Rows are points. Each copy is the shape, with its points in the same order, stretched, turned, moved and blurred by noise. Some copies are also mirrored. Which?

Shape (7 x 2):
80,-44
31,21
1,16
-15,-22
30,52
-4,-33
12,-53
Copy 1, 7 rows:
-93,-10
-30,34
0,15
2,-28
-19,62
-10,-36
-31,-46
Copy 1 is: mirrored
Copy 2, 7 rows:
62,-72
-27,-57
-32,-20
4,9
-52,-60
21,2
42,12
Copy 2 is: mirrored
Copy 3:
95,32
19,56
-8,38
-4,-6
-3,86
8,-3
35,-20
Copy 3 is: only turned
Copy 4 (7 x 2):
54,72
57,-11
33,-29
-4,-8
75,-38
-2,6
-3,35
Copy 4 is: mirrored

Shape (6 x 3):
-11,39,42
-18,45,47
-34,42,2
39,-46,-67
-31,-43,0
31,-20,-33
Copy 1 (6 x 3):
-6,59,31
-12,66,34
-25,53,-10
36,-47,-47
-33,-24,5
33,-17,-22
Copy 1 is: only turned
Copy 2, 6 rows:
-17,8,39
-18,16,49
24,25,20
27,-66,-92
38,-58,14
6,-45,-56
Copy 2 is: mirrored
Copy 3, 6 rows:
24,42,21
20,57,15
27,36,-24
60,-90,-26
-18,-37,-7
50,-59,1
Copy 3 is: only turned
Copy 4 (6 x 3):
16,-26,55
-5,-25,65
-24,-51,19
35,-13,-108
-29,25,-25
34,-14,-63
Copy 4 is: mirrored

Shape, 7 rows:
-26,26,-92,28
33,16,-10,11
-70,-40,32,-4
-31,-21,22,4
60,-18,21,-62
-2,-33,42,4
-30,37,-7,16
Copy 1 (7 x 4):
47,9,-93,2
12,39,11,-1
0,-87,27,77
2,-37,19,55
-33,0,75,-68
-25,-20,52,42
55,-2,-8,39
Copy 1 is: mirrored
Copy 2:
-66,-62,-50,32
12,-26,-13,26
-69,-31,50,-63
-36,-21,33,-34
53,22,-22,-40
5,-26,37,-38
-45,-25,10,28
Copy 2 is: only turned

Shape:
-36,-8,62,38,-18,12
-3,40,57,13,-10,-5
-82,-28,-76,49,65,-5
25,-56,-56,-22,-39,-32
-24,44,49,-11,-58,27
-13,-2,58,-42,-36,9
16,-16,20,-55,-27,-53
-22,-10,-39,46,44,41
14,-42,6,-54,-9,-16
Copy 1:
3,28,-30,14,-20,-36
7,37,14,-4,15,-15
-67,43,-117,59,25,56
-95,-73,-22,-18,16,26
-20,43,19,-29,-33,-12
-20,12,-7,-58,-4,-34
-60,-25,5,-51,46,-31
-19,15,-73,32,1,78
-51,-37,-29,-57,31,-4
Copy 1 is: mirrored
Copy 2, 9 rows:
-2,18,77,47,20,6
-14,64,50,32,42,-18
-61,-97,-21,68,39,51
9,-24,-36,-3,-50,-36
-37,87,57,17,-3,8
-14,54,60,-23,3,-8
-8,25,15,-35,1,-62
-8,-30,-7,57,29,66
9,1,11,-39,-2,-19
Copy 2 is: only turned
Copy 3, 9 rows:
-16,-20,24,76,-22,18
-28,22,33,44,-9,11
-25,-61,-95,82,72,-25
64,-12,-76,-9,-18,-29
-47,21,5,20,-48,44
-11,-8,25,-11,-20,31
26,5,7,-28,-15,-36
-4,-12,-57,87,53,20
37,-21,-20,-17,13,-3
Copy 3 is: only turned
Copy 4:
-29,-19,54,48,-40,36
-3,28,50,33,-29,16
-109,-32,-85,39,47,6
32,-53,-61,-30,-27,-31
-1,46,40,-15,-65,48
-6,-4,53,-37,-43,12
15,-15,19,-46,-27,-58
-29,-24,-32,45,42,41
9,-42,20,-43,-1,-24
Copy 4 is: only turned

Shape, 13 rows:
-45,5,16,-22,15,53,-41,-32
73,31,-37,27,19,-7,29,-31
-10,80,7,-8,-72,-48,19,53
79,22,11,47,-29,-2,-17,-45
45,-5,25,0,-27,26,61,-44
-12,-54,-18,19,39,71,17,-38
-22,-30,33,41,-20,-41,50,39
33,-32,-4,-1,33,47,-27,18
43,49,18,20,35,-45,37,-44
-29,56,11,-75,18,0,-22,24
23,1,41,26,-58,-5,-66,-26
-5,78,-14,20,-55,-25,11,41
13,-47,-62,-48,-75,13,-49,14
Copy 1:
-11,2,8,-2,-35,55,-53,-13
36,1,8,-45,28,-5,57,-34
28,115,30,-34,14,-31,-3,-6
66,2,36,-6,-1,9,36,-40
18,6,44,-16,-48,-20,44,6
-19,-60,-14,22,-14,40,6,36
-16,41,61,29,35,9,26,38
8,-45,20,4,17,18,-46,1
16,16,68,-40,17,21,50,-34
-22,33,27,-51,-11,0,-67,-35
64,44,64,29,-11,26,-35,-50
26,95,20,-32,31,-7,8,-1
18,14,-33,37,-16,-70,-54,-56
Copy 1 is: only turned
Copy 2, 13 rows:
-6,-8,-23,-59,-11,63,6,-43
-10,74,67,15,-2,-57,66,-24
-15,87,-2,49,-15,-17,-72,77
32,50,61,58,-42,27,61,-11
-17,29,47,-21,-28,7,98,43
-24,-41,-14,-50,-1,18,96,-36
-29,-54,50,23,32,-3,-8,72
37,-7,-14,-16,51,20,46,-34
-17,67,104,-29,1,-24,36,2
13,65,-20,-64,19,11,-58,6
52,3,19,47,-44,82,6,-10
-28,75,-3,63,-17,-24,-45,38
84,-18,-66,29,-59,-15,-13,-10
Copy 2 is: only turned
